Each row is a point. To make a cloud, some directions were put in groups of two or more. Within a group, all points are equally far from the middle, so they leave a hole (a ring in 2 directions, a hollow ball in 3). The other directions are filled evenly. Then the cloud was stretched, turned, moved and blurred a little. Count the holes, and give their numbers of directions, smallest first.

Cloud:
array([[-29, -16,  37],
       [ -2,   8,  32],
       [ -7, -60, -11],
       [-27, -59, -25],
       [  9,  -2, -36],
       [ -1, -20, -34],
       [-34, -11,  17],
       [-15, -57,  25],
       [ 45,   2,  -1],
       [ 45,  -1, -34],
       [  1,   0, -29],
       [ 19,   1,  27],
       [-24,  -4,  27],
       [ 26, -24,  -7],
       [ 17,   0, -40],
       [ 13,  26,  27],
       [-37, -17,   9],
       [ 18,  35,  23],
       [ 11,  -3, -37],
       [ -7, -59, -16],
       [-39, -18,  26]])
Holes: 1 (2)

Cloud:
array([[ 51,   6,   6,  16],
       [ 25,  -6, -42, -11],
       [  6, -10, -44,  -7],
       [ 30,  12,  35, -38],
       [-30,   0,   3, -35],
       [ -1,  13, -24,  37],
       [ 37, -12,   1, -60],
       [ 34, -34,  20, -56],
       [ -2, -13, -43,  12],
       [ 20,  17, -25,  26],
       [ 46, -23, -11, -49],
       [-13, -19,  47, -10],
       [ 28,  25,  30, -21],
       [ 26, -41,   2,  31],
       [ 34, -48,  -4,  18],
       [ 39,  10, -25,  17],
       [ 26, -59,  -3, -23],
       [-18,  18,   0,  35],
       [-31, -14,  35, -12],
       [-26,  17,  11, -28],
       [ 31,   1,  37, -47],
       [ 22,  13,  21, -52],
       [  2, -55, -16,   2],
       [-12, -51,  -2, -26],
       [ 18, -13,  52, -14],
       [ 21, -22,  46, -42],
       [ 36,  15,  35, -10],
       [-34, -15,  28, -20],
       [-21,  25,  13, -22]])
Holes: 2 (2, 2)

Cloud:
array([[  8,  19,  11, -11],
       [-33,  34,  -7,  10],
       [  7, -22,  -8, -12],
       [ 17, -10,  14,  -1],
       [ -6,  20,  18,  15],
       [ 20,  26, -49,   1],
       [-18,  24,  14,  20],
       [-43, -14,  -1, -10],
       [ -3, -13,  15,  -9],
       [ -4, -10, -46,   3],
       [  6,  -4,   4, -31],
       [ 29,   0,   4, -21],
       [ 20,   8, -33, -35],
       [ 22,  15,  19, -21],
       [-24, -22, -12,  -5],
       [  7,  45, -23,  -7],
       [ -7, -10, -60, -13],
       [ 19,  29,  -4,   4],
       [ 30,  37, -25,  -7],
       [-28, -11,  28, -19],
       [-11,  56, -27,  33],
       [-17,  14,  10,  22],
       [ 13,  29, -17,  -4],
       [-51,   0,  22,  26],
       [-42,   2,  -7, -15],
       [ 36,  -3, -24, -32],
       [ 19, -12, -33,  -4],
       [ 37,  17, -37, -14],
       [-11,  19, -41,  -5],
       [  2,  -2, -40,  -8],
       [ -6,  35, -16,  15],
       [ 15,   8, -25,  -1]])
Holes: 0

Cloud:
array([[ 45, -18, -21,  28,   0, -17],
       [-47,   4, -21,  22, -31,  -3],
       [ -9,  13,  31,   7, -30,  24],
       [-30,  20,  -7,   1, -37,   7],
       [-30, -36, -42,  16, -11, -30],
       [  8, -29,  14, -25, -21, -19],
       [-43, -24,  -6,  28,   6,  23],
       [-19, -60,   3,  28, -15,  -6],
       [ 31,  23,  -9,  10, -43,   1],
       [-52, -24,  22,   5,  23, -26],
       [ 25,  15,  48,   4, -10,  10],
       [-22,  19,  38,  28,  -3,   3],
       [ 11, -17,   1,  20,  -4,  45],
       [-37,  32,   0, -17,  -3,  -7],
       [  8,  43,  -3, -15,  20,   3],
       [ 40, -17,  27,   5, -44, -11],
       [-36, -25, -17,   5,  -3, -56],
       [ 15,  -3, -39,  38, -12,  27],
       [ 15,  21,  -6,  13, -49,  -7],
       [-45,  -8, -38,  21,   9,   8],
       [ 38,   0,  29,  13,  -3,  30],
       [-19,  -3, -49,  11,  22, -10],
       [-17, -19, -15,  28,   3,  39],
       [  5, -20,  23, -28,  -5, -15],
       [-50,  -9, -38,  17,  -7, -18],
       [  2,   4, -37,   2, -11,  30],
       [ 18, -36,  13,  37,   6, -19],
       [ 36,  16,  30,   7,  17,  22],
       [ 28,  18, -15,  31,  10,  36],
       [-40,   1,  -9,  14,  45,   1],
       [-52,   0, -29,   8, -12, -30],
       [-46,  31,  -7,  -6,   5, -26],
       [ 32, -24,   3, -13,  16, -27],
       [-60,  -7,  27,  -3,   2, -12],
       [  8,  -3,  32,  10, -19, -51],
       [-37,  20, -10,  21,  42, -11],
       [-38, -23, -25,  17, -39, -32],
       [ 37,  21, -28,  23,  13,  11],
       [ 23, -40, -38,  10, -32,  -2],
       [ 39,  -9,  26,  16,  -5,  29],
       [-35,  22,  30, -20,  10,  -9],
       [ -5,  45,  10,  17, -14,  -6],
       [ 16,  -8,  10, -28, -11, -44],
       [ -8,  10,  -3,  18,  53,   9],
       [ 39,  33, -20,   2,  10,  -3],
       [-41, -23, -19,   2, -23, -49],
       [-34, -53, -14,  15, -21, -37],
       [ 29, -29,  -5,  28,  12, -29]])
Holes: 3 (2, 2, 2)

Cloud:
array([[ -5, -23, -27, -19,   2,   2,  10,  26],
       [  7, -11, -33, -25, -15,  -1,  23, -11],
       [  6,  26,  -5,   6, -19,  -5,   7,   0],
       [-33, -32, -18,  -7,   4,   9, -11,  25],
       [ -4, -22,  -1, -12,  -5,  31,   3,   5],
       [  4,  14,  -9,   0,   4,  15, -40, -22],
       [ 14,  -5,  20,  -3,  -4,  -8,  18,  -5],
       [-11,  44, -22,  -3,  22,  -8, -23,  -3],
       [-25,  -3, -17,   4,  36,  18, -35,   2],
       [-14,  -6,   9,  14, -15,  -8,  28, -14],
       [  3,  -6, -16, -28, -31,  15,  25,  -9],
       [-41,  10,   9,  16, -10,  23,  -9, -15],
       [ -1,   5,  -6, -24, -20, -25,  30, -19],
       [  6,   9, -19,  -2, -18,  16, -15,  -3],
       [-29,   0, -26,  -8,  14,  34,   2,  24],
       [-40,  12, -29,   1, -17,   4,   4,   7],
       [ -2,  14,  -2,  -2,  -8, -38, -28,   4],
       [ -7,  22,  -7, -22,   5,   8,  23,   8],
       [ -3, -32,  12, -23,  17,  18,  -5, -25],
       [-23,  -8, -46,  -8,  11,  10,  20,  23],
       [-29, -34, -20, -10,  21,   9,  47,  12],
       [ -9,   5, -27,   8,  21, -23,  23,  27],
       [-55,  -4, -24, -13,  -6,   7,  12,  -7],
       [  2,  11, -16, -17,  -8, -31,  24,  20],
       [-20,   5,   0,  -4,  -9,   1,  10,  43],
       [-16, -21,  11,  23,  25,  24, -20,   8],
       [-11, -22,  15,  -2, -22,  -5,  41,   4],
       [ -4,  23,  -5, -18,  25, -16,   5,   4],
       [-31, -14,  12,  -4,  21,  -5,  23,   5],
       [ -7, -30,  -3,   7, -15,   3, -25,   4],
       [ -5, -15,  -7, -40, -24,  12,  27, -30],
       [-37,   8, -13, -15,  -1, -17,  15, -16],
       [-60,  -6, -20,   2, -18,  14,  14, -12],
       [-14,  19,  -2,  -4,  19,  22, -37, -23],
       [-48,   9,   7, -10,  24,  15,  -9, -31],
       [-25, -22,  -4,  20,  19,   6, -21, -24],
       [-34, -21,  35,   0,  -9,   6,   4,  -1],
       [ 16,  -4,  -1,   9,   7, -35, -23,  -7],
       [-42,  -9,  -1,  30,  -3, -12,   7,   8],
       [-41,  -8, -15, -33,  11,  13,  14, -20],
       [ 21, -21,  13,   4,   0,  -3, -35, -11],
       [-11,  16,   0, -12,  -9,  14,   7,  23],
       [ -5,   2, -17,   6,  34, -17,  31, -19],
       [-10,  -6,   1,   1, -12,  20, -32, -21],
       [-11, -18, -12, -16, -19,   5,  -7, -20],
       [-15, -39,  31,  16,  -4,   9,   6, -11],
       [-34,  -4,  -9,  -5,  -1, -22,  37, -14],
       [-20, -36,   6, -16,  26,  20,   7, -14],
       [ 29,   6,  20, -15,   1, -22, -11,   0],
       [-19,  -6, -20,  11,  23, -17,  29,   3],
       [ -5, -30, -16, -17, -25,  20,  28,  13],
       [-12, -18,  34,  10,   8,   1, -10,   2],
       [  3,  17,  18, -16,  -5,   7, -25, -24],
       [-13,  -1,  19, -13, -20,   7, -31, -34],
       [  4,  -1, -12,  29,  -3, -12,   2,  22],
       [-50, -20,   5,  25,   6, -15,   3,  -4],
       [-17,  -4, -30, -34,  21,  -1,   7, -27],
       [-24,   6,  -8,  25,  -5, -24, -16,  26],
       [  7, -26, -21, -16, -21,   8,  26,   8],
       [-35, -11, -31,  11,  -4,  10, -26,  18],
       [-37,  16, -15, -15,  16,  -9,  13, -12],
       [-12, -12, -25,  -5,  33,  -2,  45,  13],
       [  6,   0,   4,  -7,  35,  -3,  34, -12],
       [ -9,  13, -13,  -6, -34,  11,  15,  -1],
       [ -4,   1, -18,   6,  33, -26,  -2,   6],
       [  6,   9,  14,  -5,  26, -13, -11,   9],
       [ 14,   7, -39, -24,  36,  -3,   5,   7],
       [ 12, -24,  -5, -25,  16, -16, -24,  -4],
       [-44,  13,   5,  30,  20,   5, -11,   8],
       [ -8,  -1, -20,   1,  21, -26,  17,  19],
       [-58,   7, -12,  -2,  17,  19,  -8, -19],
       [ 12,  10,   8,  20,   0, -10,   2,   0],
       [-16, -17, -25, -15, -25,  16,  33, -17],
       [  1,  19,  -2,  -7, -22,   3, -24, -16],
       [-58, -10,  -9,   9,  -8,  21, -14, -26],
       [-50,  -7,   8,  15, -30,   1,  -4,  -5],
       [-43, -33, -15, -24,  -5,  22,  20,   4],
       [-25,  -1, -12, -17, -16,   2,   4, -42]])
Holes: 2 (2, 3)
